Each row is a point. Each copy is the shape, with its points in the same order, turned, moved and blurred by noise. Some copies are also mirrored. Which?
(in the rows, 128 means zero)

Shape, 6 rows:
[[105 153]
 [168 161]
 [118 149]
 [193 153]
 [ 80 123]
 [ 90  75]]
Copy 1:
[[157 143]
 [ 99 164]
 [144 140]
 [ 71 160]
 [174 107]
 [166  68]]
Copy 1 is: mirrored
Copy 2, 6 rows:
[[129 169]
 [179 137]
 [132 157]
 [204 114]
 [ 93 166]
 [ 66 122]]
Copy 2 is: only turned
Copy 3 (6 x 2):
[[114 161]
 [175 153]
 [117 156]
 [195 141]
 [ 86 139]
 [ 86  85]]
Copy 3 is: only turned
Copy 4, 6 rows:
[[126 141]
 [182 154]
 [137 141]
 [211 149]
 [104 107]
 [118  63]]
Copy 4 is: only turned

Shape:
[[150 135  68]
 [123 116 115]
 [142 143  95]
 [ 20 153 119]
 [153 132 121]
 [154 152 106]
 [147 136 112]
 [148 123  66]]
Copy 1:
[[178 103  77]
 [133 106 119]
 [158 122  95]
 [ 34 113  79]
 [162 126 121]
 [166 135  99]
 [159 122 115]
 [173  95  80]]
Copy 1 is: only turned
Copy 2:
[[101 168 180]
 [112 127 149]
 [114 161 157]
 [ 48 129  57]
 [142 145 155]
 [132 170 156]
 [132 151 153]
 [ 98 157 185]]
Copy 2 is: mirrored
Copy 3, 8 rows:
[[ 94 160  61]
 [ 99 119 105]
 [ 99 157  90]
 [  7 104 162]
 [123 148 105]
 [113 167 102]
 [115 148  98]
 [ 93 150  61]]
Copy 3 is: only turned
Copy 4:
[[152 142  49]
 [139 124 105]
 [138 152  82]
 [ 32 111 121]
 [158 151 106]
 [148 165  89]
 [156 149  98]
 [155 135  51]]
Copy 4 is: only turned

Shape (12 x 6):
[[158 141 107  65 113 131]
 [ 86 122 116  81  78 103]
 [156 164 184 126 196 140]
 [106 131  70  85 126 144]
 [ 96 128 145 136 115 144]
 [142 134  93 160 193  66]
 [ 87 164 183  75 150 133]
 [157 152 101 153 162  57]
 [104 116  34  96  73 160]
 [137 118  96 138 143  49]
 [102 147 145 152 179 128]
 [119  72  99 123 143  86]]
Copy 1 (12 x 6):
[[179 128 165  86 168 135]
 [129  90 199 123 186 108]
 [110 198 124 105 101 163]
 [150 100 132 113 204 141]
 [114 117 158 155 140 143]
 [110 135  70  95 125  71]
 [ 85 176 191 110 164 157]
 [137 146  94 102 123  56]
 [185  54 139 144 220 134]
 [128 108 115  92 130  52]
 [ 87 153 111 136 132 132]
 [111  68 125  88 132 101]]
Copy 1 is: mirrored
Copy 2:
[[141 140 103  74 103 102]
 [ 65 129  98 111 111  69]
 [170 161 183 108 189 111]
 [103 150  70 113 125 133]
 [ 92 143 150 144 130 110]
 [183 110  93 172 185 100]
 [ 93 178 151  83 175  77]
 [190 114  91 168 150  70]
 [ 81 145  48 128  73 152]
 [154  92  91 161 147  69]
 [126 153 146 155 187 114]
 [116  70  89 142 153 108]]
Copy 2 is: only turned
Copy 3 (12 x 6):
[[143 146 137  60  88 120]
 [ 87  95 153  87  62  97]
 [142 200 198 113 180  87]
 [102 111 121  79 120 146]
 [105 127 177 144 107 123]
 [114 149  82 136 176  64]
 [ 89 142 226  82 139  98]
 [115 171  83 122 136  54]
 [104  98  99  87  64 186]
 [113 125  89 117 125  47]
 [ 98 148 160 140 168 100]
 [139  81 107 122 128  80]]
Copy 3 is: only turned

Shape, 13 rows:
[[113 148 126 138 106  92 118  61]
 [126 106  93 135 101  97 190  73]
 [163  71 126 156 136 183  85 103]
 [118 114 173 169 115 136 113 127]
 [112 131 122 130 119 179 123 106]
 [122 128 133  84 105 131  50 151]
 [ 94 109 167 116 119 169  43  75]
 [106 109 146 127 112 120 172 159]
 [132 147 177 162 164  52 164 110]
 [143 111 148 107 134 211 127 167]
 [121 123 145 109 169 162  65 156]
 [ 90 159 122 195 139  44  90 148]
 [ 88  85  78  68 148 113 154 157]]
Copy 1 (13 x 8):
[[110 114 111 190 119 148 127  53]
 [119  84  73 148 122 141 184  87]
 [175  80 138 185 172 176 100 155]
 [123 134 156 210 144 134 138 138]
 [113 117 132 160 128 188 107 141]
 [139 107 159 179  87 118  45 132]
 [123  84 194 214 121 190  71 112]
 [102 119 132 157 110 105 164 160]
 [ 87 136 131 176 180  73 163  71]
 [132 126 166 126 137 160 104 200]
 [112 108 172 171 154 129  50 162]
 [ 84 153  87 246 147  71  94  89]
 [ 71  50  96 123  97  98 108 163]]
Copy 1 is: only turned
Copy 2 (13 x 8):
[[147 153 126 150 139  82 123  61]
 [115 119 101 128 169 112 193  62]
 [144 127  76 160  82 195 110  71]
 [122 128 139 178 104 139 114 112]
 [153 179 118 143 115 167 138  96]
 [136 169  95 115  61  91  89 134]
 [143 188 127 142  72 151  56  68]
 [ 98 119 136 126 136 136 169 142]
 [137  72 159 165 191  91 105 126]
 [154 143 118 126  67 197 146 154]
 [154 154  94 125  93 151  68 151]
 [ 88 138 110 210 167  56  78 160]
 [100 146  88  56 146 125 155 140]]
Copy 2 is: only turned
Copy 3, 13 rows:
[[ 86 100 124 144  81  87 116  83]
 [ 88  72  60 111  91  66 146 121]
 [173  61  97 134 106 176  88 124]
 [133  80 147 162  89 141 142 147]
 [117 126  99 117 102 163 123 122]
 [119 114 187 101 136 136  67 138]
 [ 91  85 154 144  94 203  74 100]
 [112  94 127 116 121 111 168 179]
 [114  67 146 185 125  67 196 101]
 [162 115 126  86 137 193 144 155]
 [143 113 162 139 169 178  99 132]
 [119 123 164 220 118  49 111 151]
 [ 82  98  90  92 192 102 114 177]]
Copy 3 is: only turned
Copy 4:
[[136 128 131 118 148 126 169  75]
 [149  86 142 124 129 101 203 141]
 [152  52 144 118 124 150  59 121]
 [113 112 185 136 110 153 104 100]
 [136 100 130  89 106 172 122 125]
 [105 150 143  56 142 122  59 118]
 [122  93 149  58 125 163  78  46]
 [ 97 124 197 109 110 139 153 165]
 [113 140 207 169 188 153 176 111]
 [137 104 174  76 101 187  73 178]
 [ 99 115 158  74 161 183  57 132]
 [ 44 161 134 181 167 130 135  94]
 [ 71  92 149  51 158 116 157 194]]
Copy 4 is: only turned

Shape, 12 rows:
[[ 90 123 158  77 200  71 146 159 146]
 [ 95 154 148  95 168  62 188 128 133]
 [134 117 158 177 114 108 131  88 158]
 [161  88 168 201 126 117 160 123 112]
 [169 160 165 100 145  81 119  92 120]
 [148 110 157 191  59 138 107 143 132]
 [122 105 101  68 175 106 184 128 231]
 [ 83 126 122  65 184 157 187 116 173]
 [141 146  98 120 157  95 155 137 127]
 [124 114 139 223 143 127  95 119 130]
 [ 83 129 119  93 149  65 169 106 140]
 [ 99  91 121  58 177  63 153 110 108]]
Copy 1, 12 rows:
[[122 175 133  87 148  84 180 211 155]
 [123 176 122 100 121  83 207 155 167]
 [107 140 148 176 154 114 122 103 167]
 [126 113 164 185 182 135 174  98 135]
 [155 169 173 113 125  82 118 117 136]
 [125 103 147 223 123 158 113 122 116]
 [133 117  90  71 145 105 150 171 241]
 [116 166  86  57 140 157 158 162 193]
 [164 138  98 111 148  90 162 134 135]
 [112 157 120 209 200 133 120 116 117]
 [100 150 107  97 112  73 177 146 161]
 [ 95 138 128  53 140  75 177 161 131]]
Copy 1 is: only turned
Copy 2, 12 rows:
[[ 94 122 167  87 211  99 189 137 157]
 [111 147 142 111 178  70 203  95 158]
 [131 101 174 181 125 107 119  90 122]
 [121  91 136 208 141  97 139 122  70]
 [163 146 196 112 153 108 168  90  89]
 [122 116 171 197  73 103 113 157  95]
 [165  60 136  93 175 117 178 121 219]
 [121 113 110 106 170 169 198 107 198]
 [154 144 122 119 164  89 150 126 132]
 [108 126 159 203 152 117  71 131 111]
 [106 122 135  93 159  79 166  82 167]
 [ 97 112 123  51 181 100 169  97 128]]
Copy 2 is: only turned
Copy 3:
[[ 71 141 126  86 162  73 183 178 119]
 [115 160 121 118 148  53 191 124 118]
 [ 97 103 134 186 100 103 130 106 127]
 [129  78 143 222 107 124 175 134 123]
 [144 132 166 124 137  85 113 106 125]
 [105  90 147 185  39 164 141 117 123]
 [ 88 102  56  85 146  68 157 136 207]
 [ 81 125  65  86 181 113 188 108 160]
 [140 152  98 127 125  99 148 146 146]
 [ 82 120 127 219 104 146 119 155 104]
 [104 141  82 112 130  53 166 120 110]
 [122 110  81  87 163  58 169 161  81]]
Copy 3 is: only turned

Shape:
[[ 90 132 126  92 152  94 138  83 142  91 157]
 [ 96 122  65 157 144 111  77  60 139 112  63]
 [185  87 132  71 109 118  95  82 152  87 164]
 [167 101  86 165 110 159 124  66 155 128  73]
 [ 91 126 101 146 155  92 163 106 168  88 151]
 [111 102  71 145 111 157 153  92  74 118  91]
 [165 135 113 130 140  75 134 153  86  75 168]
 [127  94 173 173 111 113  58 116 105  74  75]
 [181  62 168 104 106  92 156  98  76 161  80]
 [174 155 116 170 152 159 159  63  78 156 135]
 [114  95 115  79 158  63  87  95 160 147 100]
 [174  71  68 128  84  69  56  97 122 169 175]
 [171 120  83 177 161 102 157  53 145 109 130]
 [131 159 140 119  90  76  93 111 182 106 144]
 [106 112  92 130 118 142  68 140 108 160 133]]
Copy 1:
[[ 79 132  95  84 159 114 121 127 151  97 117]
 [ 92 169  50 153 125 148  90  84  85 153  77]
 [126 107 124 102 138 167  72  67 184  84 152]
 [138 130  89 190 117 160 133  47 125 144  94]
 [ 85 110  64 125 153  82 141 124 138 105 124]
 [121 123 103 124  93 167 176  95  76 152 111]
 [166 117 106  72 136  84 114 113 105  93 182]
 [139 127 149 158 110 126  48 110  62  93  87]
 [172  97 179  80  88 118 118  56 137 151  71]
 [145 167 151 138 166 126 190  56 104 155 138]
 [108 134  83  86 136 119  54 103 165 164  79]
 [105 132 110 108  78 129  49  42 148 178 195]
 [120 126  73 141 164  97 148  30 117 126 126]
 [115 165 100 139 114  89  72 118 181  87 134]
 [118 144 121 135 107 152  89 140 113 185 159]]
Copy 1 is: only turned
Copy 2 (15 x 11):
[[140 126 142 127 176  96 152 109 112 103 137]
 [111 105 198 147  98 151 118  68 148 144 191]
 [179  95 119  87 139 140 128 149 160  41 137]
 [125 111 142 142  66 203 148 100 165 122 140]
 [127 119 133 173 150  95 178 118 111 126 154]
 [ 93 122 134  99 102 190 140 129  95 160 160]
 [184 123 125 158 146 129 116 198  86 102 170]
 [131  46 204 158 116 171  75 152 116 119 110]
 [205  98 147  62  85 159 124 167 124 168  83]
 [172 160 101 140  93 205 127  93  74 131 116]
 [172 107 166  99 138  82 106  98 179 143 149]
 [177  75  94  85  46  97  71 126 138  85 192]
 [187 125 132 166  83 164 185  94 120 116 164]
 [142 131 163 157 107  74 108 137 139  61 119]
 [103 103 104 120 121 129  49 121 131 133 157]]
Copy 2 is: mirrored
Copy 3:
[[100 124 145 123 166 118 142  99 154 134 197]
 [100 118 137 204 174 120 147  39  85 111 119]
 [195  62 158 101 144  94 134  86 137 109 186]
 [177  87 113 187 140 147 165  60 111 134  92]
 [ 90 112 104 165 163 129 171 115 166 117 185]
 [110 120  94 132 113 174 128  60 113 120  98]
 [138 144  81 103 119  85 133 121 151  61 175]
 [149 146 195 182  97 114 141  81 122  43 121]
 [157 114 150 101  77  76 123  71 183 139  67]
 [182 163  68 162 116 142  99  93 135 168 125]
 [ 98  88 173 147 179  49 133  89 133 132 131]
 [145  38 105 147  86  32 113  76  78 118 163]
 [160 114  65 191 156 113 150  60 163 134 152]
 [143 119 159 147 137  72 199 125 107 118 190]
 [108  95 134 152 115 110 101 131  65 109 125]]
Copy 3 is: mirrored
Copy 4 (15 x 11):
[[135  72 102 102 174 114 145  94 134  68 175]
 [130 110  66 173 156 110 124  36 130  48  89]
 [189  69  96 137 112 169  86 120 133  71 205]
 [166  85  83 202 102 147 138  98 166  86  93]
 [111  89  87 134 202 104 164 120 153  66 147]
 [105  82 104 176 114 159 181  92  93 103  92]
 [137 130 115 134 169 147 129 176  67  72 164]
 [ 99 131 164 180 124 148  61  82 119  38 123]
 [173  41 175 188  80 102 106 127  75  96 126]
 [171 127 145 192 135 159 197 104 116 137 123]
 [168  57  95 118 170  71  79  84 117  74 135]
 [162 123  39 171  70 108  81 122  91 107 189]
 [186 112  85 213 170 126 161 120 140  75 135]
 [151 139 122  97 123 102 111 126 162  44 157]
 [115 122  79 131 117 137  97  89  98 132 120]]
Copy 4 is: only turned

Shape (16 x 12):
[[ 98 106 114 203  93 111 122  99 118 188  88 168]
 [183 194 128 149  79 143 124 133 165 101 175  89]
 [129 167 162 135 130 166 116 154 150 124 201  86]
 [152 141 126 123  65 162 123 131 133 121 115 185]
 [178 170 142 111 139 170 200 143 149 123 147  59]
 [ 92 114 112 194 123 120  85 104 128 150  76 159]
 [116  80 112 122 127 102  65  91 173 154  85  94]
 [189 151 159 102 133  95 146 144 105 142 192 102]
 [128 145  68 159 157 100  69  99 127 186  72 163]
 [111  77  67 162 123 134 101 107  87 131 113 162]
 [134 196 176  92 134 154 147  96 130 102 164 116]
 [108 180 121 109 109 126 155 190 176  96 156 126]
 [119 101  68 150 145 157  69  94 121 208 109 147]
 [ 90 119  49 162 131  96  76  62 120 139  95 100]
 [191 159 160 140 175 145 135 144 166  72 164  97]
 [127 155 133 145  98 147  90 162  83 131  85 115]]
Copy 1, 16 rows:
[[108  80 103 210 172 149 156 117 139 188 126 133]
 [167 224  99 141 107 109 142  93  76 125 131 168]
 [133 188 138 133  96  97 126 146  58 117 175 155]
 [129 145  69 135 121 190 173 117 121 140 145 181]
 [175 200 182  91  88 114 158  83 106 135 172 145]
 [ 77 110 113 197 170 156 164 141 139 158 100 128]
 [ 85 162 107 154 161 165 115 131 142 148 118  49]
 [167 158 134  84  84 115  72 112  91 169 143 162]
 [ 71 153 111 175 155 143 137 155 191 205  88 138]
 [104  99  89 122 187 142 175 163 133 173 102 129]
 [ 86 180 134  95  90 120 125  80  87 120 167 182]
 [145 155 100 131  43  99 164 128 126  90 140 147]
 [ 85 151 107 156 187 145 147 184 169 212 152 119]
 [ 61 149  89 151 186  97 161 125 140 187  83  82]
 [151 204 178 101 114 120 113 123  96  83 117 171]
 [107 147 124 150  95 170 181 142  81 190 105 142]]
Copy 1 is: only turned
Copy 2 (16 x 12):
[[ 94 129  70 142 162  80 162 145  97 131  74  98]
 [198 138 104 194  78 117  73 135 124 189 151 148]
 [147 164 133 159  80 143 101 122  87 181 190 164]
 [156  76  69 128 104 127  99 149  94 136  96 161]
 [159 120 140 214  67 201 125 100 141 179 153 156]
 [112 163  91 111 156  86 152 143 121 114  78 122]
 [ 98 146 148  86 127  84 113  94 168 162  78 123]
 [146  97 191 194  89 141  82 126  83 160 157 116]
 [147 155 140 125 204  96 132 115 113 127  43 121]
 [119 140  84  99 137 123 114 107  93  92  80  78]
 [154 121 145 188  60 126 111  98  90 130 147 208]
 [159 107 107 162 135 151  93 128 143 136 200 177]
 [123 160 111  92 170 123 130  85  75 161  51 106]
 [116 187 105 131 153  76 104  64 145 111  67  99]
 [204 148 173 164  56 153 127 134 139 147 169 140]
 [109 161 107 154 123 151  78 175 115 121  86 155]]
Copy 2 is: mirrored
Copy 3:
[[137 106  76 216 104 117 118 175 115 156  87 173]
 [156 146 121  73 139 115 100 124 208 144 162 199]
 [148 152 144 105 158 144 125 118 213 152 157 121]
 [113 145  99 123  72 168  88 137 147 119 120 184]
 [228 174 139  73 154 153 133 112 152 112 156 155]
 [112 129  88 196 127  98  98 181 128 136  68 150]
 [149 103  87 133 120  66  59 152 113 146  89  88]
 [150 129 133  76 167 155 130 126 119 174 199 148]
 [115 152  37 148 125  81 118 211  98 156  86 139]
 [ 96 164  75 200 112  95  94 131  93 129 121 143]
 [138 156 177  63 125 141 157 119 158 140 120 147]
 [134 117 101  90 140 153 142 129 195  68 158 141]
 [134 177  44 180  96  91 104 167 116 182 100 103]
 [123 140  82 168 120   7 112 160 110 137 101 135]
 [148 167 134  60 212 148  95 103 164 129 126 153]
 [126 162 137 150 117 129  82 206 144 113 149 150]]
Copy 3 is: only turned
Copy 4 (16 x 12):
[[124 181 164 155  96  89 100 137 117 203 175 169]
 [165 162 128  91 151 191 142 188 131  74 184 137]
 [134 134 117 131 169 232 152 171 131 133 154 116]
 [133 153 161  71 144 126 139 161  79 133 133 172]
 [219 136 116 139 184 172 170 135 128  91 136  94]
 [ 85 183 139 153  87 101  90 140  98 184 160 136]
 [ 96 155 140 165  82 133  73 114 149 114 101 148]
 [174 103 119  94 205 180 109 144 185 125 156 126]
 [126 200  93 119  83 118  55  94 108 191 156 164]
 [101 107 142 123  87 108  98 112  80 172 175 151]
 [127 146  80 101 186 163 191 161 143 112 136 120]
 [181 125  96 108 125 182 147 221 113 135 113 125]
 [112 171 126 149  95 148  84  69  91 183 148 185]
 [ 94 152 101 143  42 119 101  99 136 133 178 144]
 [145 131  85 131 205 173 112 174 109  72 152  95]
 [129 172 166  78 113 155 122 126 103 167 143  84]]
Copy 4 is: only turned
